Every row gives one point. Each copy is the shape, with its points in the same order, turned, moved and blurred by noise. Some copies are also mirrored. Which?
In the rows, 128 means zero.

Shape:
[114 103]
[106 89]
[94 130]
[176 99]
[150 205]
[106 199]
[146 89]
[122 137]
Copy 1, 8 rows:
[96 132]
[78 136]
[114 164]
[119 77]
[203 143]
[180 181]
[92 98]
[130 142]
Copy 1 is: only turned
Copy 2 (8 x 2):
[151 105]
[164 92]
[120 97]
[176 165]
[65 170]
[57 126]
[173 133]
[120 125]
Copy 2 is: only turned
Copy 3 (8 x 2):
[142 82]
[144 65]
[109 87]
[192 119]
[105 183]
[72 150]
[175 91]
[124 113]
Copy 3 is: only turned

Shape:
[134 146 116]
[111 105 102]
[141 111 115]
[135 150 241]
[63 110 84]
[132 143 93]
Copy 1:
[136 121 146]
[129 117 92]
[135 96 121]
[26 101 195]
[126 171 59]
[154 126 124]
Copy 1 is: only turned
Copy 2 (6 x 3):
[156 123 139]
[108 88 136]
[134 104 113]
[128 237 111]
[88 77 170]
[157 100 138]
Copy 2 is: mirrored
Copy 3, 6 rows:
[119 130 106]
[160 151 134]
[146 120 133]
[26 112 175]
[161 201 124]
[140 134 95]
Copy 3 is: mirrored
Copy 4:
[146 142 144]
[143 97 158]
[130 111 129]
[39 196 142]
[155 80 209]
[170 130 145]
Copy 4 is: mirrored

Shape (10 x 6):
[132 101 88 145 114 127]
[139 158 111 152 84 138]
[136 171 141 113 201 67]
[107 120 85 160 122 170]
[146 108 101 127 104 156]
[179 163 216 111 190 105]
[126 138 214 46 76 173]
[96 125 84 156 101 164]
[140 131 51 129 93 152]
[104 102 150 128 67 138]
Copy 1, 10 rows:
[124 129 83 153 118 106]
[140 156 139 182 101 132]
[100 207 152 144 143 29]
[94 116 103 172 138 137]
[129 134 107 136 117 137]
[168 189 211 107 159 33]
[131 128 229 64 83 147]
[92 104 115 180 117 142]
[105 157 82 167 115 160]
[131 98 144 126 71 120]
Copy 1 is: only turned
Copy 2, 10 rows:
[144 103 97 122 129 114]
[168 139 125 163 124 129]
[64 164 157 106 53 106]
[133 96 75 162 129 142]
[147 116 92 115 144 146]
[56 178 206 101 107 155]
[106 234 123 119 219 157]
[147 111 71 172 140 124]
[181 119 64 125 116 136]
[138 146 112 148 198 99]
Copy 2 is: mirrored
Copy 3 (10 x 6):
[116 128 130 176 146 147]
[153 140 118 162 96 131]
[128 166 141 89 196 50]
[92 146 106 157 121 175]
[138 118 138 158 135 169]
[169 95 129 49 177 63]
[175 75 217 64 84 153]
[97 146 125 165 108 172]
[141 166 134 188 131 176]
[113 93 166 153 91 141]
Copy 3 is: mirrored

Shape, 14 rows:
[136 111 117 113 158 131 142 155]
[62 48 187 118 167 128 90 167]
[176 145 109 119 121 134 141 115]
[171 82 128 87 103 123 105 118]
[130 71 113 120 130 125 96 108]
[201 157 66 133 75 92 152 142]
[100 178 125 78 184 56 79 137]
[138 183 115 128 96 107 112 102]
[85 52 106 163 161 117 115 149]
[153 80 137 187 211 100 111 124]
[205 205 101 124 68 140 180 122]
[163 171 126 148 84 82 202 89]
[121 100 149 147 139 121 61 160]
[149 155 82 142 137 140 139 95]
Copy 1, 14 rows:
[145 141 117 120 163 145 165 151]
[66 62 110 161 164 154 209 118]
[163 153 133 111 150 132 99 149]
[145 82 134 112 191 140 95 144]
[148 81 107 149 170 160 119 137]
[199 142 110 63 125 122 78 188]
[97 160 29 119 168 80 141 112]
[131 158 97 114 113 117 72 137]
[145 79 92 162 130 173 189 153]
[186 100 114 190 137 97 193 134]
[178 203 164 58 112 118 52 168]
[191 159 135 60 77 120 88 101]
[96 83 109 165 143 115 149 171]
[178 175 115 144 128 146 101 145]
Copy 1 is: only turned
Copy 2, 14 rows:
[143 142 101 90 144 121 132 134]
[49 118 96 55 111 99 104 182]
[158 162 155 126 141 104 167 119]
[100 139 146 97 98 101 215 122]
[75 142 135 95 143 116 174 121]
[172 156 114 190 123 140 202 82]
[98 235 62 110 132 52 113 116]
[128 209 145 171 119 105 145 113]
[62 99 91 96 169 136 129 142]
[90 101 123 104 213 60 137 141]
[222 176 180 195 100 131 162 96]
[169 138 170 183 119 113 116 52]
[74 145 115 121 133 95 152 184]
[139 173 145 131 172 142 143 98]
Copy 2 is: mirrored

Shape:
[168 143 138 170 173 76 140 193 177 165 96]
[156 130 104 167 75 134 148 113 153 125 140]
[139 88 127 165 70 117 89 146 89 141 177]
[108 128 92 120 184 138 153 119 160 87 151]
[73 146 67 192 146 144 122 105 87 125 143]
[93 100 157 134 126 128 47 126 171 119 138]
[179 178 97 158 113 71 98 120 120 177 176]
[74 155 61 80 92 175 166 114 178 198 182]
[86 96 120 135 168 166 128 101 167 132 145]
[122 89 154 132 148 102 77 96 95 123 131]
[104 139 66 75 91 125 148 160 139 161 84]
[147 132 67 188 97 76 118 165 112 96 184]
[146 133 166 92 150 173 92 135 199 109 160]
[96 134 171 108 130 98 90 175 96 168 88]
[177 85 58 172 79 125 140 200 180 172 89]
[158 154 51 82 83 150 134 151 92 179 114]
Copy 1 (16 x 11):
[124 157 149 148 199 161 165 96 193 185 103]
[115 135 174 172 91 109 129 106 100 141 106]
[92 110 150 165 109 105 80 191 108 181 113]
[127 133 103 143 115 193 150 111 94 84 119]
[94 185 105 169 139 143 95 148 44 101 122]
[94 155 124 134 75 200 52 141 161 148 101]
[90 118 135 204 136 93 102 105 139 174 177]
[70 123 82 86 60 136 160 79 40 158 160]
[98 142 128 124 106 210 108 113 83 116 111]
[121 120 143 130 144 159 38 159 136 113 128]
[134 144 88 59 111 85 138 99 98 164 113]
[112 119 109 233 116 87 132 153 121 148 93]
[143 129 140 136 55 224 130 116 155 144 150]
[119 162 118 73 153 130 90 174 174 166 144]
[131 121 147 136 138 100 154 89 106 235 45]
[154 115 105 100 120 75 132 111 68 185 166]
Copy 1 is: only turned
Copy 2:
[141 160 125 169 188 133 201 179 188 145 146]
[105 125 145 182 92 168 169 117 113 159 150]
[142 99 167 156 110 107 143 115 101 231 166]
[99 101 118 124 123 133 119 105 179 111 104]
[103 140 82 157 121 108 126 59 127 188 79]
[108 157 193 102 107 108 113 147 167 198 126]
[143 168 140 141 152 147 190 57 125 176 199]
[45 106 78 68 48 137 207 94 146 147 156]
[99 108 137 93 105 139 144 126 178 160 79]
[168 136 191 110 132 100 129 112 118 178 96]
[121 136 79 131 58 71 194 140 128 122 158]
[121 117 138 213 144 112 140 62 137 182 182]
[106 120 165 70 120 173 111 169 169 143 155]
[151 158 130 102 160 58 163 182 110 180 140]
[149 128 103 216 67 136 206 172 184 192 174]
[169 123 59 123 66 117 180 114 98 146 191]
Copy 2 is: only turned

Shape:
[93 99 81 152 118 188 36 114 143 128 124 130]
[87 104 63 166 88 146 125 188 145 145 138 149]
[96 121 87 157 138 164 109 144 148 172 114 134]
[121 155 183 148 177 119 76 127 91 72 148 93]
[92 109 61 135 119 127 82 165 120 134 55 166]
[147 127 155 95 96 25 140 87 87 188 109 172]
[191 132 107 101 127 64 158 93 59 112 108 147]
[127 86 126 158 153 128 85 141 187 102 92 94]
[143 84 115 116 126 150 140 154 94 193 79 179]
[143 126 131 35 108 88 141 147 96 148 113 155]
[159 58 103 141 111 144 65 150 133 113 136 132]
[198 181 154 101 101 78 114 118 83 154 97 83]
[153 121 163 64 110 70 168 61 55 111 106 72]
[201 135 128 70 113 97 184 64 100 113 109 176]
[137 129 101 110 172 128 69 120 158 111 142 99]
[126 75 57 146 182 140 82 136 122 132 144 106]
Copy 1:
[116 122 104 133 146 118 93 88 162 86 102 40]
[90 110 125 149 92 141 174 154 164 100 134 72]
[111 141 143 148 143 155 157 123 162 121 106 73]
[188 158 169 142 156 78 58 120 107 122 132 162]
[111 143 103 109 124 113 144 170 175 109 54 84]
[64 168 106 120 141 141 144 108 128 206 86 230]
[160 179 77 85 116 141 137 124 85 169 92 208]
[164 99 158 123 152 64 157 81 150 118 88 89]
[116 118 125 107 113 196 139 148 138 165 56 117]
[86 131 103 67 146 135 131 163 112 195 111 173]
[145 70 96 128 109 113 111 99 139 117 98 93]
[172 184 117 87 129 124 118 109 161 220 140 196]
[128 203 117 72 123 96 115 97 45 235 115 178]
[122 166 96 35 129 169 154 80 75 155 96 205]
[165 123 114 120 202 96 126 100 139 117 129 107]
[170 108 81 170 158 131 137 122 109 113 99 73]
Copy 1 is: only turned
Copy 2 (16 x 12):
[59 126 93 108 149 184 63 121 97 123 80 100]
[110 110 80 114 153 160 120 160 182 153 92 92]
[107 141 128 128 163 159 91 133 147 155 79 114]
[163 135 102 155 95 130 104 154 20 106 118 157]
[109 175 79 58 160 156 110 147 143 124 52 126]
[109 180 134 80 102 42 116 123 157 121 161 222]
[149 154 119 63 121 33 160 95 96 121 139 153]
[144 129 109 145 128 123 68 132 108 68 57 94]
[97 161 165 81 195 104 133 159 152 124 104 142]
[140 174 150 44 115 97 123 155 135 111 181 141]
[85 112 81 106 171 115 94 143 102 71 109 87]
[134 217 126 114 88 29 113 156 80 134 150 125]
[144 130 177 58 49 19 119 124 66 125 139 158]
[133 166 168 64 113 53 173 57 120 101 158 137]
[155 142 108 117 132 138 52 104 76 114 123 105]
[136 95 95 99 191 130 50 117 93 135 94 102]
Copy 2 is: mirrored

Shape:
[109 109 69 187 65 143 144 137 143 116 95 121]
[134 163 151 113 136 181 162 60 100 123 124 91]
[132 82 164 160 78 171 126 174 122 104 128 120]
[97 106 134 137 110 153 124 190 178 129 155 110]
[190 184 63 85 94 133 160 145 130 115 163 161]
[213 145 96 35 105 73 147 139 96 168 183 119]
[128 131 135 155 90 143 120 158 173 108 31 129]
[107 149 134 84 140 159 104 104 76 166 149 103]
[191 123 99 59 120 105 126 122 112 154 187 196]
[146 97 107 158 129 169 87 143 145 89 126 101]
[160 163 98 107 142 95 157 149 81 123 159 161]
[121 126 109 127 173 179 173 101 93 113 94 81]
[83 133 123 113 126 144 159 70 117 58 86 90]
[151 180 142 112 135 102 121 92 96 136 161 99]
[165 137 122 108 153 116 166 86 124 153 163 130]
Copy 1 (15 x 12):
[204 119 108 110 128 158 72 181 149 75 140 93]
[96 163 156 130 77 109 105 96 145 95 183 61]
[141 145 134 93 121 169 41 175 84 116 117 100]
[126 125 104 138 172 160 54 159 114 153 141 117]
[151 133 193 116 195 41 122 148 138 106 142 114]
[90 95 194 41 187 42 102 93 153 127 144 145]
[177 136 146 109 139 214 111 171 160 123 113 60]
[66 141 104 102 118 97 102 81 148 102 126 84]
[127 156 160 57 175 45 135 108 121 138 124 154]
[161 151 114 102 170 166 70 117 84 103 150 68]
[129 90 167 103 157 67 154 117 103 106 138 123]
[104 127 109 98 101 125 128 126 122 91 196 26]
[108 159 128 124 104 176 137 138 148 47 205 85]
[105 114 176 125 114 108 109 57 129 101 145 113]
[122 125 154 92 120 76 122 92 136 138 184 102]
Copy 1 is: only turned
Copy 2, 15 rows:
[94 175 129 157 128 124 163 189 102 150 153 90]
[168 143 150 91 61 98 160 95 161 125 189 131]
[135 203 122 160 90 157 103 125 124 154 120 139]
[132 175 145 170 126 135 96 158 118 102 117 183]
[103 61 152 144 60 118 158 146 69 161 152 174]
[96 7 192 111 72 117 92 96 121 167 117 154]
[111 174 48 104 134 138 157 178 124 128 125 134]
[168 132 183 94 128 102 127 55 113 125 147 129]
[142 26 141 161 107 125 114 102 96 200 141 163]
[179 166 119 148 97 118 114 164 102 113 109 104]
[133 55 159 155 95 166 176 101 108 142 126 142]
[171 139 139 110 84 139 146 114 147 69 195 86]
[128 161 100 138 76 69 187 100 159 82 163 92]
[170 95 180 99 93 96 165 96 148 133 114 147]
[169 70 163 136 98 114 136 123 158 140 161 144]
Copy 2 is: only turned
Copy 3:
[159 92 110 82 127 110 134 177 94 71 97 93]
[113 62 102 151 111 134 157 66 140 140 149 106]
[150 93 118 119 139 185 118 158 112 61 138 158]
[156 163 95 100 127 176 110 152 124 59 168 110]
[202 162 80 139 62 142 179 87 93 121 73 118]
[157 189 82 157 68 108 158 31 45 108 106 183]
[132 103 158 75 121 168 86 166 97 129 95 98]
[105 131 66 170 133 118 147 95 130 146 160 137]
[202 191 87 147 116 110 152 53 114 127 89 191]
[160 123 135 101 159 164 176 154 92 108 161 117]
[148 171 115 172 108 126 175 80 110 92 70 130]
[79 90 125 108 121 129 193 98 143 117 135 102]
[99 63 100 102 168 157 155 74 115 113 105 63]
[135 129 116 198 123 116 147 65 91 117 137 109]
[154 134 120 142 103 98 152 40 133 105 129 137]
Copy 3 is: only turned
Copy 4:
[100 122 110 86 142 132 76 129 142 185 138 69]
[140 144 120 174 160 110 165 55 173 92 140 82]
[125 139 96 137 124 101 101 140 105 136 62 56]
[170 149 88 115 116 130 80 171 124 108 111 82]
[127 156 124 172 202 66 100 184 165 146 158 151]
[169 130 163 188 172 68 198 225 163 150 168 149]
[154 152 131 115 128 125 66 81 73 183 128 109]
[153 128 177 160 128 93 148 127 168 61 144 80]
[109 118 165 205 162 101 149 221 148 119 129 170]
[123 107 84 160 95 100 88 130 106 128 143 62]
[99 167 138 140 146 65 153 171 156 118 136 163]
[109 149 105 136 142 113 157 78 121 89 188 71]
[139 95 96 98 159 107 133 44 135 107 148 110]
[158 138 137 174 111 80 167 112 199 111 138 130]
[128 146 122 179 138 128 180 150 167 109 150 137]
Copy 4 is: mirrored

Shape, 16 rows:
[109 172 75 124 131 147 130 130 124 138 133 136]
[120 124 121 109 131 113 123 119 128 112 97 116]
[133 120 137 129 112 143 141 136 91 121 27 125]
[121 130 107 134 129 144 121 138 134 130 145 163]
[129 126 88 114 95 119 124 132 134 116 139 113]
[113 132 149 107 126 145 150 151 120 133 137 112]
[185 165 145 184 145 144 145 102 87 112 144 125]
[114 120 138 107 151 123 128 107 96 123 140 133]
[105 119 114 140 100 124 101 105 133 144 142 107]
[118 123 140 120 150 135 88 155 74 113 121 126]
[132 120 129 107 129 131 137 145 124 168 116 122]
[120 140 141 126 141 67 119 133 75 122 112 141]
[110 133 117 171 149 121 120 126 133 125 131 123]
[135 144 140 131 150 133 99 119 139 131 138 120]
[118 131 138 138 151 141 143 152 138 153 133 128]
[105 150 138 109 7 137 109 136 139 128 81 125]
Copy 1, 16 rows:
[114 164 105 122 79 170 133 141 139 116 128 134]
[155 131 117 101 131 118 146 132 139 96 115 125]
[194 105 139 133 87 112 157 105 121 93 74 161]
[110 144 133 132 106 133 119 136 129 115 146 153]
[128 122 125 97 107 143 155 129 130 107 163 119]
[120 126 148 137 130 132 171 149 126 134 111 129]
[163 161 98 162 107 123 128 91 72 175 157 124]
[130 140 107 131 141 119 133 156 94 108 115 122]
[109 117 111 131 135 158 132 107 128 81 150 120]
[154 127 150 163 115 118 121 157 105 93 118 103]
[125 96 128 128 117 142 135 142 140 143 105 147]
[141 116 86 145 110 74 124 136 119 103 113 97]
[138 146 106 157 135 133 122 122 147 105 154 134]
[130 142 126 132 138 141 107 119 133 128 128 110]
[127 130 123 158 133 137 135 137 145 147 122 149]
[96 99 169 92 79 133 182 56 125 64 106 123]
Copy 1 is: only turned
Copy 2 (16 x 12):
[116 160 92 121 141 127 163 121 128 121 95 119]
[104 112 124 153 126 107 125 116 134 96 105 125]
[149 82 152 171 117 118 133 119 189 122 53 134]
[130 151 105 125 130 126 144 151 119 118 118 158]
[103 126 106 152 107 144 153 130 123 91 122 110]
[128 124 159 122 153 148 143 136 135 98 125 116]
[212 108 88 160 172 147 117 100 119 134 130 124]
[140 102 119 121 154 114 122 127 110 75 119 137]
[127 128 105 109 93 118 143 111 144 105 151 117]
[146 111 118 117 142 134 84 153 155 78 105 131]
[110 96 144 109 128 129 140 140 128 127 104 121]
[147 103 112 142 144 80 101 155 132 83 109 92]
[131 130 99 139 151 113 133 129 149 121 152 132]
[129 134 121 123 138 128 98 109 125 120 133 142]
[122 121 137 114 161 135 142 150 141 129 127 134]
[144 167 170 150 34 124 156 117 164 111 87 81]
Copy 2 is: mirrored

Shape, 18 rows:
[78 89 143 95 165 119 93 139 130 163 119 165]
[210 101 153 181 98 143 152 169 41 128 91 89]
[159 94 127 115 74 111 152 154 82 130 73 90]
[91 192 94 131 79 138 128 118 156 137 144 133]
[114 144 39 108 134 165 144 111 149 126 162 85]
[163 103 139 104 81 159 151 163 82 151 58 97]
[68 131 99 152 123 124 111 115 184 82 155 75]
[195 70 116 133 108 143 130 167 109 134 85 118]
[111 78 123 101 132 87 93 115 98 175 173 201]
[107 158 61 156 145 141 101 64 184 85 108 149]
[218 96 165 83 95 126 98 140 81 118 113 98]
[183 79 153 115 110 121 177 95 77 141 75 87]
[96 109 136 71 104 133 137 141 172 117 150 194]
[123 161 53 130 161 105 139 150 148 86 121 116]
[74 176 93 94 161 108 101 106 128 93 132 141]
[185 87 169 127 133 191 145 150 44 124 100 111]
[103 140 136 89 161 113 74 131 180 201 147 165]
[113 121 185 77 162 86 145 136 174 188 173 202]
Copy 1, 18 rows:
[146 173 166 160 134 157 112 93 124 158 83 172]
[89 92 143 128 120 79 212 168 113 154 177 70]
[108 114 102 128 110 74 188 144 142 178 104 102]
[173 127 44 153 113 112 92 72 135 109 145 140]
[202 94 45 131 129 179 128 115 147 162 166 175]
[99 136 119 113 83 101 183 128 160 189 125 91]
[213 104 49 191 133 168 125 127 117 110 99 144]
[155 140 139 117 119 94 190 153 124 192 141 110]
[128 187 140 142 177 112 144 68 100 148 107 213]
[248 86 94 103 116 137 107 94 107 92 120 172]
[107 162 108 92 144 124 218 119 88 175 120 70]
[107 89 145 108 150 99 216 117 155 173 98 92]
[175 213 94 138 162 120 116 103 170 116 106 161]
[193 103 72 112 138 138 82 169 116 150 132 152]
[162 118 82 107 131 175 79 111 101 110 96 168]
[94 130 168 110 115 146 214 143 141 146 161 87]
[176 184 130 156 157 153 70 41 99 167 105 152]
[139 203 144 152 230 135 77 58 155 145 92 140]
Copy 1 is: mirrored
Copy 2:
[86 175 123 147 118 123 102 173 134 87 110 185]
[129 96 73 160 128 138 212 127 38 150 178 98]
[141 111 101 165 105 129 174 151 89 169 106 101]
[105 173 174 151 134 162 128 85 187 139 146 103]
[105 154 109 159 60 158 88 61 179 158 155 126]
[100 95 110 196 114 154 181 162 85 164 114 115]
[105 181 144 107 91 128 55 87 135 123 138 70]
[111 85 60 144 133 147 153 152 98 171 131 128]
[122 174 125 123 130 82 139 167 155 115 150 223]
[99 169 94 145 157 122 70 44 189 105 114 97]
[132 104 107 148 141 134 157 120 40 192 112 168]
[154 70 103 192 103 108 169 121 70 132 107 133]
[71 143 166 87 121 124 128 132 175 122 89 169]
[119 188 69 116 92 168 118 75 158 119 111 100]
[101 234 129 141 109 129 110 67 153 111 97 142]
[67 92 91 171 111 130 187 123 39 139 152 150]
[114 187 150 140 151 179 74 151 165 96 130 206]
[129 140 180 91 123 159 126 153 156 57 114 233]
Copy 2 is: mirrored

Shape, 18 rows:
[168 156 177 131 134 169 99 130 176 139 112 129]
[131 94 142 173 74 144 75 102 136 94 102 167]
[73 109 143 66 104 131 157 45 154 143 92 119]
[150 61 168 93 157 199 122 152 102 110 63 130]
[171 134 71 122 167 87 133 114 135 92 137 90]
[139 132 150 105 122 181 126 86 119 141 142 118]
[157 157 74 144 162 143 136 83 118 147 159 162]
[132 146 178 63 118 171 85 151 56 153 139 115]
[163 139 90 141 133 81 130 88 107 194 155 63]
[87 120 80 77 132 88 73 92 124 193 163 134]
[169 165 64 138 82 195 133 76 115 162 179 110]
[95 76 122 123 77 135 164 136 162 129 74 89]
[148 51 134 146 160 132 66 55 97 120 117 179]
[137 61 171 93 105 136 156 139 168 110 176 141]
[79 57 124 152 101 180 123 161 63 140 154 69]
[145 108 91 74 115 128 183 109 153 168 162 178]
[164 129 186 100 115 96 186 75 137 133 132 116]
[182 118 104 112 113 110 153 71 121 143 145 59]
Copy 1, 18 rows:
[158 164 156 147 116 159 122 190 114 87 146 100]
[91 82 195 139 127 175 139 162 116 144 123 113]
[189 104 152 157 68 131 121 124 165 196 141 55]
[140 135 146 166 100 220 124 66 144 74 88 85]
[174 115 83 155 216 107 152 131 176 127 126 101]
[158 121 102 180 95 169 124 161 123 145 138 94]
[146 113 96 197 144 138 134 191 173 137 123 166]
[142 164 61 132 90 234 93 147 103 152 104 105]
[183 144 75 188 196 94 114 144 92 181 109 119]
[143 131 96 139 152 120 24 166 161 210 95 111]
[141 107 75 239 152 154 151 233 135 168 103 105]
[104 128 141 159 99 103 148 110 136 147 113 26]
[154 61 181 172 144 184 89 109 143 137 104 160]
[142 65 103 118 86 133 113 137 104 89 118 75]
[64 113 66 194 129 176 111 78 88 161 110 71]
[164 91 91 154 80 84 117 184 166 134 77 115]
[215 111 120 131 94 114 158 143 97 146 134 115]
[206 116 83 186 174 121 162 142 104 169 105 81]
Copy 1 is: mirrored
Copy 2:
[140 145 187 206 133 140 150 121 123 150 83 95]
[83 151 183 136 105 120 82 158 177 130 76 110]
[143 81 203 57 162 114 151 107 126 156 130 105]
[83 118 220 157 177 187 106 74 104 127 43 154]
[60 85 115 175 164 107 144 105 104 92 131 75]
[128 116 171 157 159 159 123 111 129 170 135 121]
[125 123 80 165 168 126 100 89 148 139 137 86]
[134 108 180 188 141 148 107 119 75 153 123 217]
[78 64 81 171 145 90 159 117 103 194 134 109]
[145 66 92 120 160 83 157 145 151 132 119 170]
[119 87 99 178 105 174 107 104 164 174 181 98]
[64 107 189 83 97 147 178 80 122 139 84 113]
[81 110 152 136 212 116 60 157 174 142 64 126]
[93 157 154 105 159 198 165 164 93 126 96 111]
[21 130 153 129 131 166 151 94 140 165 131 218]
[158 100 85 88 149 177 134 107 105 128 107 96]
[112 122 166 117 162 128 136 133 52 178 124 64]
[67 49 126 154 150 135 144 125 97 171 145 76]
Copy 2 is: mirrored

Shape (18 x 12):
[110 95 61 162 134 110 100 102 161 170 76 144]
[90 125 143 157 104 102 114 93 158 145 93 145]
[210 126 179 116 83 189 116 128 167 122 208 126]
[90 57 121 94 147 118 101 155 126 82 200 76]
[76 120 114 104 189 140 155 133 173 222 122 112]
[52 114 99 105 168 128 121 131 89 87 239 140]
[186 99 139 147 112 169 129 170 163 152 168 168]
[213 157 142 124 164 190 133 127 128 90 131 120]
[93 119 51 138 94 89 111 86 178 182 100 114]
[134 128 116 85 130 154 192 175 148 119 131 131]
[80 85 96 114 170 94 112 93 185 153 84 157]
[116 89 93 129 109 83 90 115 128 220 91 133]
[104 78 110 126 95 98 89 102 162 156 104 144]
[150 118 139 81 149 123 128 201 153 130 169 156]
[99 87 156 165 138 113 154 160 94 93 163 87]
[191 118 145 67 153 121 161 122 123 121 181 155]
[111 126 149 104 87 195 74 120 93 107 156 127]
[115 169 161 132 138 131 89 170 111 70 195 88]
Copy 1 (18 x 12):
[141 175 148 169 171 125 143 125 38 148 148 112]
[125 169 133 179 143 130 93 119 108 158 137 147]
[141 141 52 113 57 100 113 196 113 75 154 232]
[231 182 132 37 92 150 114 108 121 126 152 165]
[184 177 202 164 78 108 133 182 75 150 97 108]
[216 115 174 51 112 195 134 116 124 133 96 201]
[132 120 78 115 74 70 140 153 71 108 127 180]
[136 126 85 131 93 128 162 174 141 24 145 142]
[128 209 147 153 171 151 119 167 40 176 141 131]
[147 149 95 99 64 139 126 163 109 111 76 104]
[179 197 150 190 135 143 152 101 74 162 121 118]
[153 203 153 150 184 73 109 147 55 152 118 138]
[161 196 109 158 157 119 103 117 67 158 137 154]
[175 150 91 86 75 89 168 148 128 137 89 154]
[146 145 158 57 90 124 82 91 137 106 144 142]
[157 180 97 107 83 119 157 146 130 63 66 191]
[202 105 86 113 144 137 68 169 127 96 143 181]
[169 121 122 56 111 142 127 159 198 123 168 173]
Copy 1 is: only turned
Copy 2, 18 rows:
[94 76 95 66 133 81 151 123 118 172 99 72]
[68 68 100 95 111 128 133 153 134 116 110 110]
[142 142 182 196 67 160 142 94 171 130 165 150]
[153 84 124 139 201 158 186 106 126 145 106 216]
[117 94 113 71 187 157 163 146 87 149 200 77]
[153 122 60 127 155 145 200 145 87 142 142 243]
[170 111 124 174 95 138 129 120 163 164 155 104]
[170 159 141 146 112 95 100 65 130 80 153 131]
[60 97 130 59 143 91 191 154 133 171 105 88]
[170 136 99 124 169 132 159 131 181 97 169 116]
[70 85 64 73 168 136 147 105 113 158 113 91]
[111 88 136 45 131 142 144 160 119 181 83 78]
[85 76 110 89 124 145 161 128 143 156 84 105]
[172 149 99 167 171 173 138 136 145 135 132 119]
[164 53 118 126 171 124 126 153 144 107 135 209]
[154 186 113 117 136 168 105 104 162 137 153 165]
[160 103 135 129 72 158 194 105 110 82 104 166]
[151 122 141 190 149 126 152 152 93 77 112 204]
Copy 2 is: mirrored
